Every row gives one point. Each copy is the shape, with its points in the same order, stretched, turned, moved and blurred by noise. Is it also mirrored, or only turned?
In the rows, 128 means zero.

Shape:
[[143 104 118]
 [104 132 142]
 [104 138 176]
 [111 179 150]
 [123 103  95]
 [191 131  71]]
Copy 1:
[[135  96 164]
 [104 138 140]
 [104 177 154]
 [125 174 118]
 [120  77 143]
 [196  60 142]]
Copy 1 is: only turned
Copy 2, 6 rows:
[[122 128 157]
 [ 93 107 112]
 [ 66 113 111]
 [ 89 116  79]
 [129 101 151]
 [181 173 160]]
Copy 2 is: only turned
Copy 3:
[[128  95 110]
 [127 155 123]
 [126 171 149]
 [ 96 181 124]
 [132 109  91]
 [ 86  62  85]]
Copy 3 is: mirrored
Copy 4 (6 x 3):
[[141 136 144]
 [155 118  95]
 [188 128  79]
 [157 144  48]
 [116 116 139]
 [ 97 175 152]]
Copy 4 is: mirrored

Shape, 7 rows:
[[124 115 109]
 [141 128 171]
 [141 161 155]
 [167 200 113]
 [ 90  94 138]
 [143 138 166]
 [ 69 109 128]]
Copy 1, 7 rows:
[[112 111 140]
 [182  97 107]
 [189 133 129]
 [190 151 168]
 [ 91 113 102]
 [182 110 112]
 [ 87 148  97]]
Copy 1 is: mirrored
Copy 2 (7 x 3):
[[129 133  90]
 [141 116 145]
 [ 99 107 161]
 [ 40  73 159]
 [155 162 106]
 [121 108 155]
 [141 184 113]]
Copy 2 is: mirrored

Shape, 7 rows:
[[114 102 101 127]
 [ 75 160 136  91]
 [144 117 108 186]
 [ 64 147 176  99]
 [105 144 157 106]
 [145  91 136 163]
 [163 135 120 126]]
Copy 1, 7 rows:
[[112  95 103 128]
 [176  92 143  99]
 [ 97 122 100 175]
 [163  78 182  93]
 [149 112 152 104]
 [ 79 123 129 151]
 [120 148  94 127]]
Copy 1 is: mirrored
Copy 2:
[[170 163 111 139]
 [116 159 182  63]
 [128 144 117 212]
 [136 122 199  61]
 [123 120 162  97]
 [158 114 107 196]
 [110 131 102 150]]
Copy 2 is: mirrored

Shape:
[[ 82 103 101 178 162  95]
 [ 88  83 128 139  82 137]
 [140 149 149 126 162 102]
 [153 168 157 121 130  89]
 [137  95 116  80  93 103]
 [114 171  68  79 148 105]
 [147 129 113 160 148 144]
 [157 183 135 141  92 169]
 [150 122  75 137  89 146]
 [161 157 181 117 171 109]
 [130  96  95 110 125 144]
 [103  85 128 109 117 131]]
Copy 1:
[[128 131  73 201  88 148]
 [124 119  78  77 112 171]
 [119 117 123 188 153 128]
 [150  97 138 147 175 119]
 [117  67 126 106 145 198]
 [123  58 171 185  81 138]
 [130 143 143 160 125 139]
 [157 139 177  74 156 103]
 [153 132 160 102 112 170]
 [109 116 134 194 184 108]
 [105 112 136 133 112 179]
 [ 89  94  95 120 119 175]]
Copy 1 is: mirrored
Copy 2:
[[ 78 103 126 172 149 170]
 [160  93  93 172 115 168]
 [133 147 161 114 153 133]
 [142 154 184 109 120 124]
 [181  69 131 107 130 143]
 [114 108 132  47 127 188]
 [110 153  92 128 132 111]
 [141 187 104  93  84 120]
 [130 125  75  98  81 115]
 [152 163 177 127 173 113]
 [142 101  78 110 142 142]
 [169  98 106 137 149 156]]
Copy 2 is: only turned
Copy 3:
[[134  83 131 136 198 115]
 [ 73  97 121 166 140 153]
 [155 148 156 129 115  91]
 [164 191 160 148 108 105]
 [135 136 116 165  81 182]
 [175 171  79 129 134 130]
 [110 144 158  93 154 137]
 [ 83 220 157 111 136 134]
 [101 170 127 117 157 202]
 [157 165 180 123  82  71]
 [105 118 117 118 119 171]
 [102  92 118 147 107 140]]
Copy 3 is: only turned
Copy 4 (12 x 6):
[[151  57 148 209 168 171]
 [160 114 195 135 145  90]
 [ 83  91  89 160 165 141]
 [ 71 101  82 122 181 143]
 [144 107 110 108 161  73]
 [142  92  51 126 102 170]
 [126 137 121 184 148 143]
 [ 97 190 117 111 126 138]
 [174 166 120 129 142 121]
 [ 43 104  81 154 169 124]
 [162 127 123 152 129 100]
 [148  96 150 146 140  83]]
Copy 4 is: mirrored

Shape (14 x 8):
[[ 82 116 108 134 145 111 130 102]
 [106 131  79 138 149  95 147 166]
 [155 117 122  86 166  93 125 175]
 [134 106 171 117  85 174 150 174]
 [178 113  75 151 142  83 107 116]
 [ 86 109 126 118 114  98 181  81]
 [147 130 147 171 152 135 169 107]
 [153 144 174 116  76 161 127 171]
 [120  96  91 181 153 154  99  68]
 [ 97 155 103 109 102  97  96  83]
 [120  79 151 162 106 138 104 149]
 [174  94 184 192 114 153 113 104]
 [134 156 188 164 112 139 133 162]
 [184 131 136 127 151 119 154 124]]
Copy 1:
[[124 155  72 110 135 130 133 130]
 [120 162 120 137  83 124 161 139]
 [134  96 165 162 118 109 163 174]
 [141 146 199  92  97 119  99 182]
 [143  76 107 177  98 150 133 101]
 [156 165  76  70 162 151 152 128]
 [124 121  96 103 113 217 123 154]
 [109 121 211 114 110 120  91 151]
 [131 126  44 139 106 176  78 119]
 [ 98 137  96 133 169 104 113  76]
 [144 115 131  97  85 106 101 152]
 [140  65 117  98 101 189  74 146]
 [ 85 119 160  91 102 154 110 151]
 [135  87 139 145 123 191 133 155]]
Copy 1 is: only turned
Copy 2, 14 rows:
[[161 104 137 144  96 104 128 134]
 [122 138 157 126 105 121  84  93]
 [144 146 139  98 153 190 113  56]
 [ 51 161 113  72 137 184 136 175]
 [173 176 146 192 104 129 104  67]
 [168 138  81 113  84  98 125 177]
 [151 190 118 127  69 122 169 108]
 [ 36 152  89 101 155 166 121 129]
 [174 144 174 203  78 107 165 138]
 [134  85  76 179 138  83  95 118]
 [ 95 137 161 134  75 178 135 177]
 [129 207 125 158  58 173 183 157]
 [ 51 151 103 114  99 152 135 109]
 [157 205 109 122 127 148 135  79]]
Copy 2 is: only turned
Copy 3:
[[109 147 116 143 145  88 115 133]
 [153 148 140 143 151  74 109 177]
 [154 125 189 109 139 115 112 143]
 [167 110 118 111 202 173 103 144]
 [142 132 118 133  74  98 110 151]
 [ 93 141 112 102 158 102 144 138]
 [123  85 105 152 134 153 146 147]
 [191 135 128 131 172 179 121 134]
 [101 136  68 175 110 110  88 140]
 [138 201 120 125 118  91 126 103]
 [155 110  76 130 162 114  83 131]
 [147  74  59 146 128 174 119 117]
 [184 100 105 156 164 147 146 124]
 [139 102 139 121 116 160 136 149]]
Copy 3 is: mirrored

Shape:
[[112  96 166 118 114 116  85 120 148]
 [168 132 128 116 106 145  73 171  87]
 [104 107 156 128 149 119 141  83 113]
 [109 143 133 111 178 165 138 133 122]
 [142  89  76 148 185 134 128 161 162]
 [ 91 185  97 176  98 184 144 180 122]
 [100 112 124 117 103 170 153  83  61]
 [ 88 109  53 165 118  95 155 170 160]
 [177 137 155 127 112 158  91 115 136]
 [ 89 169  91  99 102 103 150 109 136]
 [148 103 138 105 134 177 152 101 165]
 [ 81 158 141 116 114 200 101  77 108]
 [152  86 114 172 173 117 100 131 160]]
Copy 1 (13 x 9):
[[142 111 113  97 122  91  70 140 129]
 [163  87 142  86 162 153  97 121 156]
 [121 138 117 144 109 113  98 107 102]
 [ 71 108 156 114 138 116 122  81 119]
 [ 86  84 119  60  54 158 120  74 130]
 [ 65  89 186  88 153 133 193 159 101]
 [123 113 116 203 148 140 133 115  94]
 [ 79 105  96  42  84 143 189 117 101]
 [153 116 144 136 126 153  66 157 169]
 [ 80 148  88 110 176 132 156 127 130]
 [114 119 127 171  87 132 102 118 163]
 [ 74  94 137 180 184 115  92 155 103]
 [124  99 123  68  46 157  76 114 124]]
Copy 1 is: mirrored
Copy 2, 13 rows:
[[135 126 131 173 140 131 102 148 130]
 [142 128 136 112  84 160  96 109 141]
 [128 134 108 151 166 156 140 177 114]
 [125 142  92 125 146 141 171 137 155]
 [158  55 146 106 165 152 166 135 187]
 [133 112  83 127 115 111 167  51 103]
 [ 98 145 103 153 131 202 149 124  77]
 [118  34 149 114 134  99 175 111 117]
 [155 150 123 128 161 154  84 113 137]
 [ 61  99 114 112 127  85 131 130 100]
 [125 136 148 137 197 157 137 111 148]
 [ 91 154  44 178 141 170 127 104 112]
 [176  75 147 120 178 159 137 147 160]]
Copy 2 is: only turned
Copy 3, 13 rows:
[[128 151 105 165 143 124 126 116  84]
 [115 109 133 165 115 198 115 133 129]
 [133 149 122 161 119 129 180 106  99]
 [158 119 149 112 105 144 148  85 126]
 [161  85 100 113 119 108 150 122 164]
 [128 148 179  89  78 137  93 126 187]
 [114 146 181 142 120 162 190 150 119]
 [173 156 111 116 118 106 132 173 195]
 [ 82 112 114 140 109 163 136 111  96]
 [165 181 131 109  92 160 145 168 128]
 [109 114 119  96 145 135 178 104 112]
 [120 141 188 109  91 132 131 120  81]
 [127  95  81 151 118  98 148 112 131]]
Copy 3 is: mirrored
Copy 4:
[[128  84 110 119 140 150 120 113 153]
 [ 68 133  76 145 190 122  98 109 128]
 [150 125 156 110 144 151 136 151 143]
 [100 152 115 102 123 162 122 171 149]
 [ 88 109  89 184 117 166 183 174 186]
 [ 40 161  60  79 117 140 162  67  83]
 [129 149 113  95 181 130 123 175  59]
 [ 46  79  99 157  80 100 219 114 140]
 [158 154  69 147 175 138  96 104 137]
 [ 82 121 117 134  79  57 133 123  98]
 [180 143  62 131 146 133 124 184 142]
 [125 159  88  75 138 186  87 136  55]
 [131 109 111 182 139 189 171 129 193]]
Copy 4 is: mirrored

Shape, 17 rows:
[[191 132 147 115 129 109 114 143 164 158 120]
 [149 133 101 143 150  55 150 143  83  97 136]
 [181 140 159 130  92 129 122 151 119 142 138]
 [129  83  94 136 115 143 155 125 111  95 120]
 [161 140 155 129 137 125 107 156 145 105 132]
 [114 111  81 132 153 119 147 116 119 107 152]
 [113 102  70 136 145 157 154 101  93 129 111]
 [154 159 171 128 130 161 114 182 146 151 135]
 [ 90 117  66 179 134 130 162  77 122 118 160]
 [ 93  88 111 101 133  93 127 115 104 117 134]
 [ 97  98  91 139 153 130 178 131 125 128 109]
 [121 112 118 149 165 146 180  68 130  96 130]
 [152  80  63 160 175  85 115 126 101  88 155]
 [136 108  93 129 151 127 153 118 113 138 131]
 [183 176 126  85 125 131 103 155 148 115 119]
 [122  96  62 145 122 110 160 131 144  98 125]
 [136 113  69 184 153  59  94 114 105  81  99]]
Copy 1 (17 x 11):
[[181  97 150 146  76 143 160 111 145 153  67]
 [177 177  84 111 112  65 112  94 154  82 172]
 [156 135 122 126  97 102 134 110 105 176  67]
 [145 157  77 159 161 114  98 120 113  91 138]
 [137 127 150 116 130 123 135 117 138 164  89]
 [132 150 102 160 118 116  97 102 154  82 176]
 [137 141 100 197 135  95  92 155 126  78 178]
 [140 138 163 137  94 150 146 150 115 215  81]
 [106 130  92 170 110 117 115  77 123  64 230]
 [136 166  95 106 103 115  64 111 133  53 134]
 [158 157  87 170 114 151 110 151 125  79 190]
 [103 101  65 161 151 114 141 155 169  91 180]
 [144 181 112 168 118  91 121  75 174  43 163]
 [152 141  98 178  97 113 116 131 149  94 154]
 [168  94 174 139 149  92 108 115 153 186  83]
 [171 149  98 164 140 137 109  72 119  77 179]
 [165 147 155 120 149  66 124  70 129  26 186]]
Copy 1 is: mirrored
Copy 2, 17 rows:
[[132 136  82 129 151 133  90  75  72 120 114]
 [141 102 175 141  88 188 162 125 115 105 105]
 [142 134 109 149 121 108  95 115  55 113 128]
 [104 111 141  88 106 123  98 170 176 109 147]
 [150 148 136 126 179 132 109  95  96 105 108]
 [133 143 147 101 120 155 154 143 198 131 139]
 [ 84 126 136  95  87 107 133 143 191 146 145]
 [159 150 138 117 185  72 115  73  63 110 157]
 [101 191 131  91  90 173 164 170 198 148 189]
 [135  69 121 125 130 147 153 176 165 162 112]
 [ 98  96 147  64 121 122 143 144 176 137 173]
 [ 94 174 166  73 130 152  95 144 188 165 173]
 [ 88 129 157 168 116 212 159 139 206  68 102]
 [109 119 132 111 113 135 137 122 165 135 151]
 [178 163 121 105 136  95 113  69  67 116  70]
 [119 128 127  74 104 162 134 164 172  93 141]
 [ 67 134 138 152 115 219 177 160 123  76  74]]
Copy 2 is: only turned
Copy 3 (17 x 11):
[[167 190 100 153 153  41 121 137 126  96 151]
 [123 102 149  86 201 102 144 169 140 172 152]
 [143 166 100 143 160  63 103 118 138 125 114]
 [ 89 154 146  85 115 155 139 130 143 139 135]
 [162 132 100 129 129  80 142 135 104 137 145]
 [103 120 170  90 117 147 177 145 149 125 137]
 [ 88 142 196 120 101 187 145 135 142 130 127]
 [199 156 114 167 107  92 112 121 134 131 117]
 [ 90  87 185  65 132 189 161 112 152  91 121]
 [ 90 132 126 125 131 147 143 180 164 124 157]
 [133 161 174  97 107 186 144 140 151 136 150]
 [114 128 157  77 119 207 182 139  97 121 135]
 [ 90  80 185  51 146  67 175 173 114 126 137]
 [113 153 175 119 128 132 152 148 146 119 128]
 [151 167 103 178 139  54 152 109 132 150 161]
 [106 150 154  78 135 140 145 118 157 131 166]
 [ 83  48 166  49 179  88 123 149  93 160 185]]
Copy 3 is: only turned
